Each row of a before or after table is a point. The points were changed in one or more steps. Then noise was added and the rows were shuffled. The steps act on columns, c1 being the first. Name the steps. A step turns or swaps two columns, mirrors them in a line or flattens them onto one, adds a multiple of one to another, or multiplies or shifts one. Angles are multiples of 10 degrees, from the lower column toward the higher: turns from -170 to 170, lines from 10 to 170 but not 90. Use the fewest steps. Two steps may share a column if one is a turn and the other turns, adds or multiplies; they go together, in the order done. Otherwise the lowest column goes first.
In the rows, zero is written as 128.

Before (9 x 3):
127; 141; 153
138; 111; 123
121; 134; 127
121; 124; 115
123; 111; 119
164; 146; 151
138; 134; 120
147; 126; 132
130; 152; 140
After (9 x 3):
178; 121; 172
139; 109; 163
105; 126; 155
249; 134; 192
98; 114; 159
139; 141; 193
159; 150; 180
114; 136; 167
162; 131; 159
Steps: turn c1 and c2 by -20 degrees; multiply c1 by 3; shift c3 by 40

Before (13 x 8):
79; 157; 144; 119; 78; 153; 103; 144
122; 109; 91; 199; 119; 90; 139; 141
83; 162; 103; 151; 109; 169; 93; 102
138; 168; 191; 120; 137; 106; 174; 158
121; 112; 116; 184; 104; 78; 144; 94
111; 155; 107; 109; 53; 176; 91; 97
70; 116; 80; 128; 138; 110; 163; 110
158; 206; 181; 140; 130; 103; 211; 165
73; 120; 127; 125; 155; 152; 123; 85
55; 135; 101; 151; 131; 140; 140; 82
159; 204; 149; 101; 130; 95; 131; 156
103; 114; 113; 143; 154; 101; 174; 102
164; 172; 128; 89; 87; 199; 97; 154
After (13 x 8):
144; 148; 86; 181; 93; 97; 111; 155
150; 92; 144; 101; 2; 175; 154; 153
210; 141; 113; 152; 136; 150; 136; 148
190; 156; 83; 129; 144; 144; 113; 129
77; 91; 171; 92; 57; 182; 171; 110
160; 171; 96; 134; 167; 120; 114; 147
180; 95; 128; 152; 95; 178; 169; 136
133; 146; 73; 198; 111; 121; 111; 108
109; 171; 167; 123; 139; 73; 169; 99
193; 124; 138; 124; 174; 147; 118; 145
93; 204; 151; 139; 132; 67; 211; 105
166; 106; 151; 120; 57; 130; 158; 95
90; 135; 115; 103; 129; 92; 205; 112
Steps: turn c1 and c8 by 160 degrees; swap c2 and c7; turn c3 and c6 by -40 degrees; multiply c5 by 1.6

Before (14 x 14):
84; 201; 130; 101; 175; 155; 130; 138; 131; 188; 178; 120; 152; 199
176; 112; 142; 135; 149; 112; 115; 95; 114; 27; 99; 145; 165; 107
84; 52; 202; 122; 135; 162; 118; 87; 163; 61; 159; 149; 164; 172
138; 129; 162; 102; 67; 218; 148; 117; 148; 145; 133; 72; 100; 155
101; 121; 140; 70; 70; 86; 172; 108; 131; 142; 149; 138; 108; 146
93; 125; 99; 122; 106; 68; 104; 159; 150; 140; 167; 62; 140; 89
80; 156; 146; 158; 120; 96; 157; 48; 127; 83; 104; 100; 127; 85
107; 96; 249; 121; 141; 159; 95; 166; 110; 119; 178; 61; 221; 138
103; 172; 133; 139; 65; 156; 94; 109; 117; 83; 66; 157; 120; 74
125; 179; 200; 188; 132; 94; 136; 114; 175; 205; 117; 43; 89; 76
162; 150; 218; 137; 89; 143; 97; 30; 100; 76; 181; 111; 137; 87
116; 138; 117; 154; 97; 147; 143; 160; 151; 76; 108; 153; 182; 57
78; 164; 158; 219; 61; 97; 116; 119; 57; 162; 155; 120; 141; 95
131; 138; 120; 114; 143; 181; 133; 180; 82; 153; 120; 141; 119; 63
After (14 x 14):
93; 88; 126; 99; 115; 67; 124; 134; 124; 185; 120; 119; 193; 209
141; 48; 168; 185; 153; 127; 132; 117; 179; 205; 164; 39; 125; 81
89; 89; 150; 104; 49; 118; 145; 117; 146; 144; 44; 68; 110; 101
142; 118; 82; 133; 168; 186; 117; 94; 111; 31; 136; 148; 131; 130
142; 120; 83; 156; 141; 123; 139; 153; 154; 68; 108; 147; 163; 45
182; 103; 163; 133; 140; 120; 99; 100; 114; 81; 88; 150; 156; 66
122; 134; 145; 123; 177; 123; 138; 181; 88; 156; 81; 145; 131; 85
63; 44; 116; 136; 154; 142; 95; 31; 109; 78; 143; 109; 103; 91
78; 40; 8; 116; 157; 87; 85; 166; 112; 121; 118; 69; 75; 170
177; 98; 134; 162; 116; 93; 155; 53; 130; 85; 147; 107; 149; 71
138; 84; 119; 216; 112; 68; 124; 123; 56; 162; 169; 112; 152; 60
123; 149; 120; 129; 150; 89; 108; 158; 153; 146; 200; 63; 144; 96
129; 117; 139; 67; 38; 107; 176; 106; 132; 146; 173; 143; 106; 79
111; 102; 52; 119; 102; 64; 116; 93; 161; 62; 114; 145; 47; 177
Steps: turn c6 and c11 by -70 degrees; turn c1 and c6 by 110 degrees; turn c2 and c3 by 120 degrees; turn c3 and c13 by 70 degrees; add -1 times c7 to c5; turn c5 and c14 by 40 degrees

Before (8 x 24):
98; 88; 50; 115; 157; 137; 118; 166; 195; 102; 51; 53; 87; 139; 223; 173; 99; 120; 126; 157; 118; 110; 161; 129
132; 108; 140; 65; 92; 155; 172; 102; 108; 103; 58; 110; 176; 61; 125; 78; 126; 230; 62; 154; 130; 156; 155; 68
191; 176; 120; 147; 162; 185; 113; 208; 158; 119; 150; 195; 82; 215; 106; 165; 74; 177; 101; 149; 123; 145; 190; 155
188; 140; 108; 151; 110; 129; 183; 63; 141; 102; 97; 106; 147; 87; 76; 146; 101; 118; 152; 114; 134; 154; 90; 148
160; 168; 181; 131; 116; 151; 137; 120; 135; 170; 93; 169; 240; 164; 131; 122; 81; 141; 75; 98; 88; 117; 113; 147
162; 133; 50; 175; 134; 154; 230; 119; 139; 115; 140; 133; 156; 147; 195; 125; 174; 90; 71; 168; 104; 57; 105; 103
199; 95; 125; 158; 156; 95; 127; 193; 76; 141; 61; 89; 199; 156; 54; 87; 84; 166; 68; 147; 160; 81; 108; 138
156; 174; 64; 108; 173; 229; 54; 167; 88; 119; 103; 129; 125; 100; 113; 143; 184; 228; 146; 152; 107; 109; 138; 184
After (8 x 24):
199; 96; 125; 157; 160; 85; 125; 197; 146; 140; 21; 86; 62; 155; 54; 90; 179; 166; 112; 142; 158; 202; 119; 136
131; 105; 137; 68; 91; 71; 172; 98; 171; 102; 61; 111; 133; 57; 130; 77; 113; 227; 197; 155; 129; 167; 95; 63
164; 130; 52; 176; 131; 93; 230; 118; 126; 118; 146; 131; 142; 147; 195; 129; 100; 89; 100; 168; 101; 210; 188; 105
99; 87; 51; 116; 150; 160; 114; 169; 249; 107; 183; 52; 152; 142; 221; 177; 142; 116; 122; 160; 116; 136; 69; 133
192; 175; 120; 147; 163; 138; 117; 212; 135; 124; 180; 194; 204; 219; 103; 160; 142; 177; 159; 151; 126; 141; 27; 154
154; 177; 55; 106; 171; 79; 60; 168; 111; 121; 57; 129; 220; 102; 111; 141; 72; 221; 110; 147; 106; 118; 153; 181
157; 169; 180; 130; 120; 19; 136; 119; 167; 165; 122; 168; 93; 169; 131; 124; 175; 141; 123; 94; 86; 190; 118; 146
189; 142; 109; 150; 108; 109; 183; 67; 167; 101; 133; 105; 122; 85; 71; 141; 174; 119; 158; 114; 129; 95; 152; 149
Steps: turn c6 and c13 by 120 degrees; multiply c9 by 1.6; turn c9 and c11 by 60 degrees; add -0.5 times c10 to c22; turn c19 and c22 by -120 degrees; turn c17 and c23 by 150 degrees; multiply c23 by 1.3
